Each point is reached from the start by the listed moves, each made once or not at all, plus a little noise. Is the number of moves made odd or even? Then give how often each move was made.

Moves:
(1): [ 27  10   2   6 -11]
(2): [ -6  12  -3 -41   5]
(3): [33  0 30  3 17]
Start: [  6 -15  15   0  -9]
Points:
[ 39 -15  44   3   8] => odd (0, 0, 1)
[ 33  -7  17   7 -21] => odd (1, 0, 0)
[  1  -4  12 -41  -4] => odd (0, 1, 0)
[ 60   8  45 -32   2] => odd (1, 1, 1)

Moves:
(1): [ 14  10  15  -5  12 -20  -3   2  -9  -3]
(2): [ -2  13 -13  -8   2   7  -2  -5  -4  -4]
(3): [-18   4  20   0   8   6 -10   1  -1  10]
(4): [-4  4 -2 19 13  0 -3 -9  2 14]
(5): [ -3  -5  -7 -20  15   8  11  -6   2   4]
(6): [ 33   0  -8  -4   8  19 -10   8  -4   1]
(7): [ 2 15  6  3  0  2 14  0 -5  4]
(8): [-3  2  0 -1  5 -9  2 16  3 11]
(9): [-2  4 -4  4  7 -1  6 -2 26 -6]
Start: [ -5   1  -8   6  -1  -8  -5 -12   0   5]
Points:
[ 38  34 -16 -28  35   8   5 -13 -19   7] => odd (1, 1, 0, 0, 1, 1, 1, 0, 0)
[ 38  33  -2  23  38  -7  -1 -13   9  15] => odd (1, 0, 0, 1, 0, 1, 1, 0, 1)
[ 16  31  14  -2  60  -2  -4   0 -12  46] => odd (1, 0, 1, 1, 1, 1, 1, 1, 0)
[-13  21  22   5  30 -33 -10   5  19  16] => even (1, 0, 1, 0, 0, 0, 0, 1, 1)
[ 35  36 -15 -29  40  -1   7   2 -16  18] => even (1, 1, 0, 0, 1, 1, 1, 1, 0)
[-14  31 -29   4  35   9  20 -35  21  15] => odd (0, 1, 0, 1, 1, 0, 1, 0, 1)

Moves:
(1): [ 17   0   8  -2   0  -1  -6  -1  -3 -12   1  -3  11  -6  -2  -1 -10   7]
(2): [  2  20  -9  -5   6  15   0   0  14   6  12   5  -2  -1   5 -17  -2  -2]
(3): [ 11 -13  18   2   2   6   0   6  -9  13   0  -3  -5  -3  11   5  -5   4]
(4): [  3   3 -10  11  -2   3   5  -4  -5  -2  -4  -8   0  -6  -6  -2  -5   2]
(5): [ 2 -6 -2  7  8 -3  8 -6  2 -9  9 -1  1  7  1  7  4 -5]
(6): [  1  -4  -3   4   4  14  -6   5  -6 -12 -11  -5   5  -1  -6  14   3   9]
(7): [-3 -1 -3 -5  4 -5 14  3 -3 10  3 -1 11  8  1 -1 -1 -4]
(8): [ -6   6  -8  13   3 -11  -4  13  -3   7   5   5   8 -10   0  -9   4  -3]
(9): [-1  1 -1  7 -9 -3  4 -4 13  1 -5 -9  0 -6 -8 12  8  1]
(10): [ 13  -2 -16  -3   0   1  -6  -4  -3   7   6  -2   2   8  10 -15   5   7]
(11): [  4   2  -5   6  -8   6   6   3  -7   0   7  11 -13   4  -9  -5   6  13]
(12): [  7   8   7   7   2  -4   0  -2   8  -7 -14  16   0  13   9  -4  -2   3]
(13): [ -7 -10   4   5  -3   6  -3 -17   8   5  13   6  12   2   9   2  -6   9]
(14): [ -6  -1   6   2  -4   3  -4   6  10  -4   0 -12  -3   7   4  -5  -6   4]
(15): [ 5  7 -1 -8  3 -8  9  2 -6 -6  1 -1 -6 -4 18 18 -6  8]
(16): [  3  15  -2   2   4   5  -9   1  -9  11  -3  -3   3  10 -13   7   1  -2]
(17): [  4   9   7   1   5  -3  -5  -3 -10  -2   0  -8   3   0   2  -7  10   3]
(18): [ 1 -5  8 -9 10 -9 -1 -1 -3  7 -4 -3 -5 -2 -4  2  1  8]
Start: [  2  -2 -12  17  -1  19  10  -8  -9   1  -9   9 -24   2  -9   3   6   0]
Points:
[ 31  -5  11  31  21  51  -2 -25 -14  -9  17   0   1   1  11   7   0  23] => odd (1, 1, 1, 0, 1, 1, 0, 0, 0, 0, 0, 0, 1, 0, 0, 0, 1, 0)
[ 38  21  12  36  12  48  -4  -3   2   2 -37 -14 -21   8 -20  15 -10  34] => even (1, 1, 1, 1, 0, 1, 0, 0, 1, 0, 0, 1, 0, 1, 0, 1, 0, 1)
[  5   9   1  28  13   3  24 -12   9  11 -23  -5 -19  40 -20  22  10   4] => odd (0, 0, 0, 0, 1, 0, 1, 0, 1, 0, 0, 1, 0, 1, 0, 1, 0, 1)
[ 34  -4 -32  42 -11  37  15 -30 -23  -6   1  -8   9   5 -19   2  15  47] => odd (1, 0, 0, 1, 0, 1, 1, 0, 1, 1, 1, 0, 1, 0, 0, 0, 1, 0)
[  6 -11  17  60  15  26  -3  -8  -9  -7  -6   7  -3  18  21   6   7  24] => even (0, 0, 1, 0, 1, 1, 0, 1, 0, 0, 0, 1, 1, 1, 0, 0, 1, 0)
[  8  -4   0  45  15   5   2 -22 -11  -9  13 -14   3  -5  -3  -9  -2  24] => even (1, 0, 0, 1, 1, 0, 0, 1, 0, 0, 0, 0, 1, 1, 0, 0, 1, 1)
[ 14  -6 -14  33  14  12   4 -12 -27 -12  -6   0   1 -24  -1  26 -13  39] => odd (1, 0, 0, 1, 0, 1, 0, 1, 0, 0, 0, 0, 1, 0, 1, 0, 0, 1)
[ 31  10  19  49  16  31 -24  -6 -34   2 -15  14  12   8  -1  10   1  31] => even (1, 0, 1, 0, 0, 1, 0, 1, 0, 0, 0, 1, 1, 0, 0, 1, 1, 0)
[ 36 -28  -1  14  13  27  13 -14 -28   7  -2 -23  -3   6  26  20 -23  52] => even (1, 0, 1, 1, 0, 1, 1, 0, 0, 1, 0, 0, 1, 1, 1, 0, 0, 1)

Moves:
(1): [ 9  1 -5  4 -7 -8 -1  1 -2  0 -2  5  4  1 -6 -2 -5  3 -2  1  1  4 -7  4]
(2): [ -2  12 -13  -4  -5   8   3 -11   4  -2   0  -6  14   4   6   2   9   5
  -1  -1   8   5   0  -2]
(3): [  0   5  17  10 -14   2   5   0   2   0  -2  -7   1   8  12   2   1  -6
   4  -7  11  -4  -8  -6]
(4): [-10   2  -4  -7 -11  10   4  -2   6   3 -16  15   8  -3  -7   0   6  -6
   5  -3  -3  -5   1   8]
(5): [ 1  1 -4  6  8  0  4 -1  5  2 -1 10 -2  0 -4  5  4 -1 -6  2  0 -6 -1  1]
(6): [-5 -7 -9 -2 -3  7  1  0 -3 -5 -3 -3  4  0  1  4 -2 -1 -2 -5 -2 -9 -1 -2]
(7): [11 -9  7  3  1  4  8  5 -2  2  0  6 -4 -4  7  6 -1  3  0 -1  6 -2  9  4]
(8): [-1  2 -3  6 -1  8 -6 14 -3  3  2 -2 -8 -1  1 -3  2  3 -6 -4  8 -2  8 -5]
(9): [-3 -5  3 -1  1  2  7  4  1 -3  5  2 11  2  1 -2  1  3 -9  9  4 -2  0 -6]
(10): [  1   3   4   2   6   5  -1   5   6  15  -4  -6   0  -5   5   4  -5  -6
  -2  13  -5   0 -13   5]
(11): [ 4  2  4  1 -3  6  2  0 -1 -7 -2 -4 -4 -1 -4 -4 -1  3 -5  4 -6  1  2  5]
(12): [-3 -5  9  1 -6  2 -2  7  2  2 -6 -3 -2 -4 -8  2  0  0 -4  2 10  6  0  0]
(13): [-5 -3  1  2  4  0  5 -4 -5  1  1 -4  2  4 -2  6 -1  4 -1 -4 -1  0 -1  6]
(14): [ -5  -5  -3   6  -2  -9   4  -1  -4  -1 -12   8  -1  14  -1  -2   3  -1
  -4  -9   7  15   6   1]
(15): [  0   4  15   4   0  -2  -8   4  -2   3   1  10   4   1   4   8 -10  -6
 -16   2  -6  -3  -7  -4]
(16): [ 3 10  3  1  3 -5  5  7  4 -3  0 -4 -3 -6  2  1 -1  0 -1  3  0 -2  3  6]
(17): [-3  0 -4  8  3 -1 -8 -3  5 -2 -6 -3  4 -1  5 -3  7  1 -5  1  1 -6  2  3]
(18): [ -4 -12  -2   2  -3 -12   1  -5   0   1   3   0  -7  -3   5   7  -5   8
   1   5  -1  -8  -1  -4]
(19): [ 1  0  9 -8  0  1 -1  5  9 -4 -3  3 -1  7  7 -3  4  4  3  1  1 -4  0  4]
(20): [ 15  -2  -1  -7  -5   2  -8  -1  -9 -14 -10   1   0   4   7  -3  -4  -1
   8  18   0  -7  -3   0]
(21): [ -1   0  -7  13   0   6   4  -6   1   1  -6   4   0  -2   1   0 -11  -1
   9  -8   8  -4  -3   6]
(22): [  6   4   1   7  12   5   0   0  -2   6 -10  -4   6   4  -3   4  -3   5
   1   5  -5   4  -4  -1]
(23): [-3 -2 -2  4 -5  1  4 -4  7 -2  3 -5  4  3 -8  4  3  2 -1  7  2 -2  9  3]
(24): [ 5  3  5 -1  4 -2  3 -6  0  2  0  2 -3  3  2 -2  0 -1 -8  0 -2 -9  3 -2]
Start: [-6  5 12 -6 -4 -2 -7 -1 -1  6 -5  5 -1  1 13  6 -8 -9  7  1 -1 -4 -4  4]
Points:
[ 11 -10  29  12 -38  -2  -5 -11  -9 -20 -40  10  17  34  53  23 -12   6
 -13   6  18 -21 -15  14] => odd (1, 1, 1, 0, 0, 1, 1, 0, 0, 0, 1, 0, 1, 1, 1, 0, 1, 1, 1, 1, 0, 0, 0, 0)
[ -1  -7  15  16  -4  -9  23  12  -7  17 -35  29   6  11  11  18 -11  11
 -15   2  13 -12  13  17] => odd (1, 0, 0, 1, 0, 0, 1, 1, 1, 0, 0, 0, 1, 1, 0, 1, 0, 1, 0, 0, 0, 1, 0, 1)
[ -9   5  49  38 -20  -2  18   4  25  13 -24   5  15  10  35  34  -3  -6
 -41  30  31 -11  -5  10] => even (0, 1, 1, 0, 1, 0, 1, 0, 1, 1, 1, 1, 0, 1, 1, 1, 1, 1, 0, 0, 0, 0, 1, 0)
[  9  10   6  40   8  23  -4   9   7   3 -60  -3  -5   9   8  10 -15  -8
 -20  27  17 -24   2  25] => even (0, 0, 0, 0, 1, 1, 0, 1, 0, 1, 1, 1, 0, 1, 0, 1, 1, 0, 0, 1, 1, 1, 1, 1)
[  2  21  12   3 -24  15   5  -2   9  -6 -46  -5  14  25  52  11 -12 -18
  21   3  29 -13 -25  17] => odd (0, 1, 1, 0, 0, 1, 0, 0, 0, 1, 0, 0, 0, 1, 0, 1, 0, 0, 1, 1, 1, 0, 0, 0)
[  4   4  33  22 -16   4  17  15   7  23 -40 -10   3  22  40  32 -12  10
 -16  -1  36  -9 -12  13] => odd (1, 1, 1, 0, 0, 1, 1, 1, 0, 1, 0, 1, 1, 1, 0, 1, 0, 1, 1, 0, 0, 1, 0, 1)

Moves:
(1): [ -2  -7   7 -14   5  -1  -9   4  -1  -4  -9   6   9   1  -3  -3 -11  -4
  10  -4   6   0  -2   2   5]
(2): [ -3  -1  -6   5  -2   8   5  12 -10   7  -7   6  -6  10  -2   2  -4  10
  14   4  -8  -4   9   9  -4]
(3): [ 14 -12   2  -3   0 -10  -5   4   7   4   0  -2   3  -7   8   3   3  -3
   5   0   0  10  -3  -4  -6]
(4): [ -3   4  -6   7   2   3   5  -1  -9   1  -4   4  14   6  -2   3   9 -15
   0   0   3 -15  -2   9   4]
(5): [  1   6   3  -2  -1  -6  -2 -10  -2   2   3  -7   3  -9   3   2  -1   5
  -1  -2  -1  -1  -4  -4  -1]
(6): [ 1  8 -2 -2  4  4  0  4 -6 -3 -1 -1  5  5  4  4 -1 -1 -5  8 -5  0  2  2
 -1]
(7): [ 10  -2  -5  -6  -6 -21  -4  -6  11 -12   7   1   6  -4   4   0   5   1
   2   3  -8  10  13  -3   1]
(8): [  2   0   3  -6  -9   1  -4   0   5   5   2   2   7  -1  11  -3   5   5
   0 -12 -12  -5  -5   1  -1]
(9): [  6   3   9   4  -3   3   5  -9  -2  -1   3   3   9 -13 -12   4   4  -2
  10   9  -1  -5  -5  -4   4]
(10): [  8  -1  -6   2   4  -5   0  -3  -2  -4   2  -3   1   0 -11   2   5   7
   1 -10   0   3  -7  -5  -6]
(11): [  5  -6 -11   8  -4  -6   3   3  -2   2   3  -4   0  -4  -1   1  -9   6
  -4  -4   1   6  -7   6   4]
(12): [  3  -1  -7 -10   3   2   7  -2  -4   3  -9   0   3  -7   6  13   3  12
  -2  -8   4  -1   4   4  -1]
(13): [ -3 -10  -1   1   0   3  -2  -3   4  -2  -7  -3  -4  11   3   8  -2   3
   5   2   2   3   2  -2   3]
(14): [-5 12 -2  6  1  9 -1 -1  0 -3  2 -4 -1  0 -2 10 -4  0  2  1 -5 -3  5  1
 -2]
(15): [12 -7  6 -4 -2 -2  2 -5  2  3 -9 -7 -3  0 -3  2  2 -8 -7  1  2 -2  5  3
 -8]
(16): [ 1 -7 10  2  9 -5  6 11  3  3 -9 -1  2 -2 -1 -3 -4 -4  1 -1 -3  3 -3  1
  5]
(17): [-9  0 -6 -1 -2  1  2 -2 -1 -6 -6 -4 -2 -5 -6  5  5 -3  0  7 -1 -1 -5  0
  2]
(18): [  2  -6   3  12   2   2 -14  -1   1  -5  -3   2   0  -4  -4   7  -1   3
   1   1   3  -6   2   6  -6]
(19): [15 13 -7  1  9 -4 -6 -9 12  3 -1 10 -3 -2 10 -2 -1  1  1 -2  4 11 -6  1
 -1]
(20): [  1  -1   0   5   9   3   2   0 -13  -6   2   0  -9  -3   2   3   2  -3
   2  -8  -2   6   1   0  -1]
(21): [ -3  -3  -8   0   4   1   8 -10   7   0   0  -2   2   4  -1   3  -1  -2
  -1   3  -9   5  -2  -8 -10]
(22): [ 0  1  0 -3  7  5 -8 -2 -5  8  6 -5  3 -1 -5  5 -2  2 -3  5 -3  1  3  0
  5]
(23): [  8  -4   4 -10  11  -2   2   5   7  -9   0  -5   2  -5   4 -10  10   6
   3  -2   4   0  -8  11  -6]
(24): [  5 -12  -6  -2   4   1  -5   7   5  -2   6   5  -8  -7   6   2   4  -1
   3   5  -1 -11 -11  -5   6]
Start: [ -3 -10   8 -20 -15   6  -2 -14  -2  14  -2   4 -12   0   6  -3  -7   5
   0  13   8  -4  -2 -12  -6]
Points:
[ 55 -10   6 -41  29  -4  -6 -26 -15  12 -29 -15  32 -48   9  32   6   5
  13  -8  -1   3 -39  14 -12] => even (1, 0, 1, 1, 1, 1, 0, 1, 1, 1, 1, 1, 0, 1, 1, 1, 1, 0, 1, 1, 0, 1, 1, 0)
[ 31   2 -14 -29 -19 -21  -1 -50   1   3   1   5   3 -47  22  21   8  26
   8  -4  -6  17 -17  -8  -1] => odd (0, 0, 0, 0, 1, 0, 1, 1, 1, 0, 1, 1, 0, 0, 0, 0, 1, 0, 1, 1, 0, 0, 0, 0)
[ 17 -49  -2 -34  -7  -8 -28 -10  -8   6 -14   2  -6 -47  27  27  -6  22
  13 -13   4  -7 -32  -3  -5] => even (1, 0, 1, 0, 1, 0, 0, 1, 0, 0, 1, 1, 0, 0, 0, 0, 1, 1, 0, 1, 0, 0, 0, 1)
[ 35 -19  20 -17   7  -3 -23 -26  26  11 -17  16  18 -22   1  15 -15   4
  30  -1  -7   8 -28 -20 -24] => even (1, 0, 1, 0, 0, 0, 0, 1, 1, 1, 0, 0, 0, 1, 0, 1, 0, 1, 1, 0, 1, 0, 0, 0)
[ 60 -42  -7 -30  24 -32 -13 -28  25  12   2   0 -19 -22  13   9   9  -6
   5  10 -10  33  -9 -29 -22] => even (0, 0, 1, 0, 0, 0, 1, 0, 0, 1, 0, 0, 0, 0, 1, 1, 0, 0, 1, 1, 1, 1, 0, 1)
[-12   4 -26  -5 -15  19  29 -33 -25  18 -16  -4  10 -16 -12  39  -7  16
  19  22  -8 -24 -11   3 -10] => odd (0, 1, 0, 1, 1, 0, 0, 0, 1, 0, 1, 1, 0, 1, 0, 0, 1, 0, 0, 0, 1, 0, 0, 0)
[ 15 -32  10 -27 -17  -1 -30 -19   6  -8  -6  24  27  -5  11  20   4  -8
  25  24  -3 -34  -9  -5   9] => odd (1, 0, 0, 1, 0, 1, 1, 1, 1, 0, 0, 0, 1, 0, 0, 0, 0, 1, 0, 0, 0, 0, 0, 1)
[ 28 -12 -13 -15 -30 -16  -2 -39   3  -1   7  -8  16 -36  -6  25  17   0
   7  13 -15 -29 -24 -11  -2] => odd (0, 0, 0, 1, 1, 0, 1, 1, 1, 1, 1, 0, 0, 1, 1, 0, 1, 0, 0, 0, 0, 0, 0, 1)
[ 49 -23  15 -45   9 -22 -28 -34  26   5 -17  -7  22 -43  31  31  17  29
  16  21  -6  15 -16  -2  -9] => even (0, 0, 1, 0, 1, 1, 1, 1, 1, 0, 0, 1, 1, 0, 0, 1, 1, 1, 1, 0, 0, 1, 1, 0)
[ 31 -24 -33  -2  19 -13  -5 -28  13  12 -19  -1   3 -35  10  42   1  10
   6   3   4  -5 -41  -6 -19] => odd (0, 0, 1, 1, 1, 0, 0, 0, 0, 1, 1, 1, 0, 1, 0, 1, 1, 1, 1, 0, 1, 0, 0, 1)
[ 28 -20  -7 -25   3  12  13 -10 -19  21 -20 -15  15 -38  -7  31  16  23
  19   8 -12 -39 -33  18  -6] => odd (0, 1, 0, 1, 1, 0, 0, 1, 1, 1, 1, 1, 0, 1, 1, 1, 1, 0, 0, 0, 0, 1, 1, 1)
[ 26 -31  -4 -19  -8  -5  -4 -36  -2  -2 -13   7  24 -14  22  43  21   3
  19  11 -16  -2   4 -10 -21] => odd (0, 0, 1, 1, 0, 1, 1, 1, 1, 0, 0, 1, 1, 0, 0, 0, 0, 1, 0, 1, 1, 0, 0, 0)
